Rows are points. To make a cloud, some directions were put in groups of two or more. Within a group, all points are equally far from the middle, so they leave a hole (a ring in 2 directions, a hollow ball in 3). The other directions are filled evenly. Then the cloud was stretched, turned, moved and blurred a little. Count the holes, and give their numbers of directions, smallest first.
In the rows, zero is written as 128.

Cloud, 20 rows:
[[ 95 129 120]
 [ 82 106  95]
 [170 149  97]
 [144 147 159]
 [171 145 115]
 [120 123 123]
 [142 128 120]
 [ 45 123 145]
 [139 117 150]
 [188 115  86]
 [120 107  56]
 [ 84 142 158]
 [131 111  50]
 [ 98 139 184]
 [138 121 146]
 [113 119 122]
 [139 135  76]
 [172 137 130]
 [ 66 135 131]
 [135 144  86]]
Holes: 0

Cloud:
[[ 87  63 113]
 [133 171  80]
 [147  80  97]
 [124 101 157]
 [ 81  82 113]
 [ 87 158 107]
 [134 109 168]
 [150  86 119]
 [142  62 129]
 [113 148  75]
 [104  95 170]
 [155 118 106]
 [164 176 136]
 [107  82 138]
 [110 150  79]
 [131 144 151]
 [153 160 103]
 [141 120 123]
 [121 148 136]]
Holes: 0

Cloud:
[[149 119  97  81]
 [122 164 109 144]
 [184 117 146 186]
 [178 132 131  91]
 [128 101 158 179]
 [143 164  74 119]
 [132 137 183 163]
 [163  96 125 206]
 [117 141 147 187]
 [162 170 113 153]
 [139  86 109 133]
 [ 89 126 124 152]
 [141  99 111  70]
 [128 159 144  88]
 [123 104 185 146]
 [147 100 162 129]
 [106 170 132 102]
 [164 129 143  84]
 [135 140 115 187]
 [107 154  73 141]
 [ 94 103  98 186]
 [164 150 137 130]
 [120 160 139 116]
 [164 107 155 107]
 [156 112 121  79]
 [148 122 165 148]
 [106  88 145 200]
 [119 149 122 102]]
Holes: 0

Cloud (50 x 6):
[[166 178 147 112 153 149]
 [114 178 129 158 169 162]
 [147 124  85 154 115 151]
 [142 154 178 158 109 152]
 [108  54 121 124 120  73]
 [123  78 140 112  91 126]
 [184 110 104 125 115 145]
 [ 78 145 163 126  99 110]
 [134 172 131 153 119 196]
 [101 139 165 122 100  61]
 [122 204 126 137 146 125]
 [130  45  96 105 106 122]
 [117 167 181 139 134  77]
 [ 94 125 159 117 133  47]
 [ 90  66 138 149 105 131]
 [117 157 125  88 153 149]
 [177 169 139 114 138 166]
 [ 63 135 168 116 123  61]
 [158 106 160 162 108 159]
 [173 169 151 113 140 156]
 [128 182 168 162 114 128]
 [ 88 133 120 136  90 105]
 [111 162 156 152 101  92]
 [ 74  69 139 133 120  74]
 [118 110  80 108 103 148]
 [136  48  89 111 110 105]
 [ 94  91 131 162 112 162]
 [113  87  67 125 135 115]
 [ 77 144 139 130  95 114]
 [142  84 101 119 150 180]
 [140 188 119 127 169 142]
 [145  87  97  98  99 110]
 [ 72 126  93 128 144  97]
 [110 104  77 121 100 140]
 [117  93 145 117 151 138]
 [ 94 131 168 100 112  91]
 [168 108 114 113 119 194]
 [125 138 100 111 159  97]
 [103 110 160 115  91 111]
 [108 136 110 100 163 153]
 [135 130  88 103 107 119]
 [127 113  99 120 163 180]
 [ 67 161 158 135 124  57]
 [125 121  88 148 102 129]
 [113 139 116 164 157 184]
 [104 153 186 142 151 129]
 [130 195 119 133 132 127]
 [ 94 172 137 160 152 101]
 [131  93 135 109  89  84]
 [ 89 131 103 132 157 165]]
Holes: 3 (2, 2, 2)

Cloud:
[[179 114 138  92 133 140]
 [142 152 128 147 154 155]
 [173 134  96 129 136 147]
 [ 84 123 127 138 100 157]
 [ 61 106 161  90  48 146]
 [133 165 135 131 158 136]
 [114 157 152  89  81 167]
 [131 162 134 153 150 157]
 [114 157 111 200 116 112]
 [155 101 132 168  86  97]
 [ 98 123 138 126 137 158]
 [190 122  98 154 147 177]
 [185 146  99 184 153 136]
 [128 104 194 110 114 174]
 [181 136 110 120 123 126]
 [147 175 135 138 118  94]
 [135 137 105 155 130 145]
 [114 136  80 125  96 125]
 [110 133  91  98  89 175]
 [141 103 117 206 107 130]
 [177 135 113 163  82  97]
 [154 152 127 106 135 127]
 [ 87 122 154 155  63 121]
 [108 109 116 116 121 161]
 [167 162 162 179 115 129]
 [128 189 141 150 155 116]
 [109  94 165  89  75 162]
 [126  67 123 137  97 178]
 [111 106 160 171 105 135]
 [ 99 134 172  91  53 201]
 [163 101  87 162 137 133]
 [148  80 141 155  76 167]
 [138 143 111 147 140 144]
 [107  84  98 128  93 111]
 [199 147  76 173 151  76]
 [ 72 133 137 140  97 161]
 [114 146 121 168 126 146]
 [148 172 138 142 154 139]
 [147 122  85 142 120 146]
 [146 131 201 133 140 152]
 [141 143 138  85 111 150]
 [128 108 115 161 150  78]
 [ 83 103  79 123  56 121]
 [130  79  86 142  87 161]
 [ 78 197 142 157 130 115]
 [116  92 127 151 114 138]]
Holes: 1 (2)

Cloud (87 x 8):
[[ 81 129 167 140 118 126 124 177]
 [125 111 130 146 204 157 139 107]
 [163  96 147 191  94 141 122 108]
 [115 115  89 174 103 127 141 186]
 [ 84  79 112 152 145 187 143 123]
 [156  96 153 115 180 126 122  88]
 [109  84  78 120 142 122 173 163]
 [121 138 120  96  91  97 102 107]
 [159 108 147 101 119 133  73  97]
 [141  73 134 157 152 123 127  67]
 [117 135 155 116 102 111 128 174]
 [127 152 172 161 143  88 165 142]
 [113  89  91 138 126 103 120 176]
 [129 103 186 177 118 145 123  94]
 [116 192 112 167 138 118 146 107]
 [164 139 105 170  89  93 164 108]
 [112 124 129 107  88  88 117 141]
 [118 161 176 143 132 153 162  92]
 [162 125 131 138  88  78 131 141]
 [ 74 123 102 184 154 112 129 111]
 [188 169 147 153 125  92 121  94]
 [169  73 133 162 119 111 115  88]
 [184 128  83 142 145 122 128 109]
 [151 144 102 183 111 110 161  89]
 [192  97 104 130 122 161 133 112]
 [ 39 140 130 166 127 117 109 114]
 [127  70 128 161 137 172  96 135]
 [195 149 142 161 109  90 135  80]
 [ 56 146 108 165  94 115 154 108]
 [100 166 165 178 129 105 141 167]
 [128 150 118 108 171 140 179 113]
 [ 85 121 140 139 158 156 163  70]
 [149 133 118 139  67 110 136  80]
 [ 90  80  89 148 115 104 122 154]
 [ 63 106 121  90 120 150 141 144]
 [142 132 135 153 191 158 160 136]
 [ 77 148 129 148  77 129 163 156]
 [160 144 109 129 139 110 160 179]
 [168 115 158 121 106 114 188  74]
 [ 93 110 182 135 119 148 123 146]
 [180 127 129 141  89  87 115 124]
 [114 117  94 179 120 148 101 166]
 [138  72 104 101 144 151  96  97]
 [ 87  56 148 162 139 154 137 125]
 [168 149 157 158 106 117 144  45]
 [145 133 134 142 167 108  90  95]
 [105 187 114 144 130 160 104 112]
 [110 119 118 179 107 124 105 185]
 [121 135 133 164 168 155 185 112]
 [112  77 148 128 104 139 137  56]
 [107 169 133 203 102 115 153 140]
 [124  91  85 184 120 147 131 109]
 [148  80 150 104 150 148 107 138]
 [147 108 186 169 128 114 173 101]
 [143 144 159  90 148 132 150  61]
 [147  76 170 161  96 142 143 122]
 [ 65 153 120  87 144 116 119 150]
 [127 121 128 164 194 169 127 107]
 [ 75 105 126 174 152 158  93 101]
 [119 164 168 123 140  89 143 140]
 [181 133 142 145 172 134 176 120]
 [102 148  88 147  97 152 115 140]
 [137 139 114 144 178 122  85 122]
 [114  94 123 116 185 125 165 100]
 [125 128 124  68 145 146 151 106]
 [140 157  93 129 156 115 161 169]
 [201 151 122 143 161 141 123  96]
 [109  93  74 163 134  98 174 148]
 [120 105 130 161 169 188 121 146]
 [156  62 152 181 142 130 163 107]
 [ 97  87 138 197 115 100 167 169]
 [100  87 170 186 141 129 160 142]
 [ 99 106  77 132 142  92 157 128]
 [104 154 153 201  95  98 156 148]
 [186  93 144 153 170 122 128  85]
 [ 87 147 136 100 157  96 125 144]
 [136 143  95 120 135 177  98 115]
 [ 99 134 138 163  68  98 182 132]
 [ 87 150 165 185 102 110 146 169]
 [154 117 152 165  78 140 140  70]
 [126  64 134 141 114 104 157 165]
 [104 140 118 110 107  78 165 102]
 [156 157  94 138 114  91 172 125]
 [118  92 145 107 146 118 166  66]
 [118 205 148 150 118 111 120  94]
 [ 63 145 118 164 101 132 124  84]
 [ 95  99 161 164 135 141 108  70]]
Holes: 3 (2, 3, 3)

Cloud, 92 rows:
[[138 153 154 168 118  97 104 137 140]
 [126  61 163 142 133 119 150 179 118]
 [114 132 110 157 115  76  95 121 122]
 [156 101 122 108  73 115  98 100 131]
 [ 63  74 159 136 179  46 149 156 118]
 [138 157 169 136 188 116 145  99  91]
 [153 134 108 168 100 107  75 142  90]
 [123 129 145 108  99  62  88 153 149]
 [149  90 193 129 126 126 118 184 140]
 [ 77 124 111 138 111 120  71  96 189]
 [127 166 103 123 152 125  80 102 147]
 [151 167 112 177 123 104 124 145 139]
 [ 97  75 144 172 156  96 178 178 126]
 [ 72  98 139  99 108 121 140 165 161]
 [120 115 180 153 152 100 147  69  95]
 [ 89 166 162  75 186 126 109  99 127]
 [ 92 109  98 142 171 151 115 117 120]
 [131  99 146 109 106  75  97 178 125]
 [ 94 111 179 125 200 131 143 143 183]
 [173 144 101 208 104 117  90  68 108]
 [ 90  74 128 155 108  97 148  94  86]
 [117 103 145  73 107  92 193 121 124]
 [122  99 135 126 178 119 143 143 109]
 [104 126 154  99 207 123 141 112 125]
 [121 102 165 107 108 135 148 110  96]
 [106 123 136  90 150  84 138 163 127]
 [141 111 110 143  64 117 134 125 153]
 [171 146 200 121 127 122 142 123 138]
 [185 123 173  89 105 106 129  88 152]
 [113 155 127 191 169 101 148 126 114]
 [162  91 142 170  76  82  91 152 112]
 [139 151 130 158 169 138 155 139  90]
 [ 48 131 114 178 171 143  85  64 143]
 [122 129 116 147  93 107 134 150 145]
 [149 149 149 109  95  96  96  81 155]
 [135 110 130 153 149 109 143  72 171]
 [129 129 140 178 176  95 161 103 186]
 [139 113 121 134 136  91 145 134  58]
 [181 126 138 167 139  76 149 131 114]
 [153 210 103 106 128 115  83 140 154]
 [ 89 154 181  75 155 137 109 128 146]
 [127 146 184 153 161 113 145  83 132]
 [169 154 110  95 104 115 125 117 140]
 [107 106 155 130  64 112 162 159 169]
 [ 73  94 129 171 155 167  75  99 135]
 [143 110 123 103  76 123  97 201 177]
 [ 93 155 142 139 140 123  82 125 169]
 [165 152 112 171  82 117 125 115 117]
 [102 117 126 160 122 115  68  62 128]
 [104 146  62 164 127 122 123  95 105]
 [169 137 108 162 127 107 114  83  75]
 [149  85 169 171  93  82 123 156 114]
 [156  91 175 184 101  84 140 114 107]
 [145 141 177  95 110 130  92 157 133]
 [148 121 101 176 151  84 111 102 114]
 [136 193 114 101 108  56 107 112 113]
 [154 146  96  77 101  98 107  75 112]
 [ 66 103 134 195 168  82 141 134 136]
 [151 157 142 139 169 108 152 114 140]
 [137 123 111 186 157 147  56  99 137]
 [173 116 170 155 134 133  73 130 148]
 [146 109 112 135 100 107  69 103 128]
 [131  90 148 129 145 125 155 104  95]
 [127 149 103 133 119 149 100  96 132]
 [143 152 137 170  97 117 138 139 150]
 [ 93 171 128  98 177 141 150  95 148]
 [106  78 196 213 164 114 154 110 172]
 [ 87 136 104 136 115  98 171 142 136]
 [159  69 162 133 145 129 159 117 121]
 [168 104 112 108 154  84  73 111 116]
 [154 114 164 128 123 103 159 120 121]
 [162 170 147 129 122  91 155  94  73]
 [160 120 163  51 135  96 151 169 133]
 [134 132 161 188 148  83 141 144 157]
 [ 98 170 113 168 145 111 144 157 125]
 [120 136 130 144 140  93 205 145 125]
 [111 109 128 111 133  93 180 159 137]
 [ 63  70 112 119 116 126 131 143 133]
 [120 119 162 155 138 151 145 105 141]
 [155 109 160  98 143 149 139  90  91]
 [122 157 182 150 192  90 127 107  96]
 [161 167  76 189 109 108 105 120  98]
 [167 157 172 176 100  78  79 109  90]
 [154 150 111  89 143 130 115  77 133]
 [142 157 166 155 116 121 117  97 153]
 [105 112 120 141 115 119  77 114 133]
 [111 136 134 122 123 126 105 141  79]
 [105 111 121 159 113  98 109  63  95]
 [ 58 119 127 105 165  92 130 122 135]
 [145  68 157 167  76  94 131 174  90]
 [126 101 150 176 157 128 140  80 155]
 [147 125 130 149 132 135 113 109  77]]
Holes: 0

Cloud (103 x 9):
[[156 136  71 124 115  91 188 167  90]
 [147  84 140 135 149 101 126 130 128]
 [215 107  58 169 120 160 134 122  98]
 [126 135 130  52 120 118 119 144 157]
 [116 102 136 153 155 134 154 109 117]
 [ 91 148 133 111 134 145 104 149 167]
 [112 117 108 154 159  81 136 146 123]
 [162 145 109  91 155 156 147  99 122]
 [170 155  95 124 113 170 186 119 109]
 [121 103 128 131 173  96  70 146 131]
 [137  97 101 187 117 153 141 140 122]
 [126 111 120 128 105 123 146 190 128]
 [118 126 116 162 161 186 149 159 154]
 [208 135  81 133 125 106 136 107 125]
 [154 132 174 138  75 161 135 135  93]
 [169 125  67 114 147 160 146  78  95]
 [108 173 118 100 140 161 160 139  99]
 [ 97 124 120  83  86 112  89 191  89]
 [187 137 122 168 149 161 131 157 115]
 [156 138 126  57  80 137 151 155 127]
 [ 74 136 127  89 133 137 121 116 124]
 [130 168 119 125 133 164 191 180 143]
 [151  93 136 122  90 150 142 165 165]
 [117  98 134 134 133 135 146 148  51]
 [208 122  89 120 113 120 132 113  62]
 [156 105 107 151 135 138  57 156  72]
 [107 120 144 134 126 148 169 144 147]
 [ 88 114 169 121 144 117 119 187 103]
 [153  75  65 166 151 110 192  76 102]
 [145 100 125  79 114 177 148 130 139]
 [176 122 106  54 165 136 107 140 155]
 [126 132 106 166 153  94 110 140 133]
 [177 134 111 109 139  95  88 152 106]
 [190 129 154 148 107 148 141 104 108]
 [123  85  87 175 144 139 102 162  98]
 [148 152 125 146 168  98 131 100 129]
 [131 115 126 100  98 112  92 168 160]
 [127  91  83 112  99 156 179 134 114]
 [106 103 156  92 138 126 144 160 147]
 [105 118 116  42 139 121  85 147 147]
 [149 131 119 170  95 137 104 135  97]
 [ 86 100 173  78 154 166 101 160 107]
 [162 101 155 115  98 169 145 135  76]
 [162 144 123  75 153 162 130 120 171]
 [134 138 114 122 149 171 107 109 118]
 [166 105  83 148 151  94 174 110  73]
 [118 174 108  82 132 102 140 124 106]
 [205 153  99 136 125 106 169  96 106]
 [106 148 176  71 123 181  83 200 128]
 [142 126 124 123  77 104 107 143 139]
 [112 107 123 140  86 167 147 155  87]
 [ 65 118 163  45 122 129  90 155  98]
 [ 77  77  98 105 168 112 103 150 119]
 [112  74 124 134 154 144  94 166 130]
 [113 161 102 110 116 127  73 160  79]
 [120 136  63  89 134 116 124 192  89]
 [141  99  84  52 131 123  93 155 125]
 [127 128 106 177 162 177 171 122 150]
 [155  88  90 122 141 151 185 104  83]
 [134 147  72 165 119 116 127 107  90]
 [110 141 138 104 138  67 120 127 106]
 [112 108 128  87 136  98 168 151 131]
 [164 132  56 141 192 135 161  95 107]
 [160 120  73 180 154  94 161 154 113]
 [181 118  72  73 133 129 128 124 146]
 [190 116 124  96 163 119 119 166 105]
 [200 134 133 114 152 153 104 111 141]
 [114  90  78 104 172  88  78 136 111]
 [108 123  94  95 170  69 118 152  98]
 [152 110 127 161 132 154  68 139 121]
 [115 147  94  96 142 112 108 203 143]
 [178  64 103 140 144 116 152  93 120]
 [160 133  69 174 147  94 137 167  92]
 [216 149  85 129 125 126 134 137 136]
 [162 128  74 131 128 100 135 178 151]
 [121 106  77 185 163 102 133 130 116]
 [144 154 108  90  95 135 202 131 147]
 [151  85 102 141 125 188 126 140 101]
 [128  91 129 124 134 105 196 115 130]
 [136 121 107  34 110 143 138 120 109]
 [136 129  97  56 107 163  97 192  95]
 [114 134 126 149 122 154 155 103 152]
 [155 153 143 110 135 166 166 109 146]
 [ 94 121  98  84 110 115 141 183  94]
 [184 126 102 138 174 107 111 145 116]
 [151 165  55 115 123 142 154 124 104]
 [157 145 106 157 157 118 153 137  51]
 [108  87 141  44 140 142 124 147 129]
 [150 145 134  73 154 103 131 203 123]
 [ 86 111 112 107 173 125 171 164 110]
 [142  93 135  47 102 116 129 132 157]
 [144 125  88 111 116 191 122 106 121]
 [136 103 136 113  95 172 162 118  93]
 [161 140 107  96 112 171 154 100 145]
 [140 129 109  91  69 144  70 143 127]
 [113 119  82 102 146 173 156 153 138]
 [135  78 125 140 149 104 146 110 162]
 [142 118  83  83  97  78 130 111  89]
 [161  92 131 150 102 117 121 124  86]
 [164 108  45 143 122  92 138 134  73]
 [136 115 103 146 151 103 107 118  67]
 [130  98 148 130 102 116 110 123  72]
 [168 146 101 174 105 151 173  98  81]]
Holes: 1 (4)
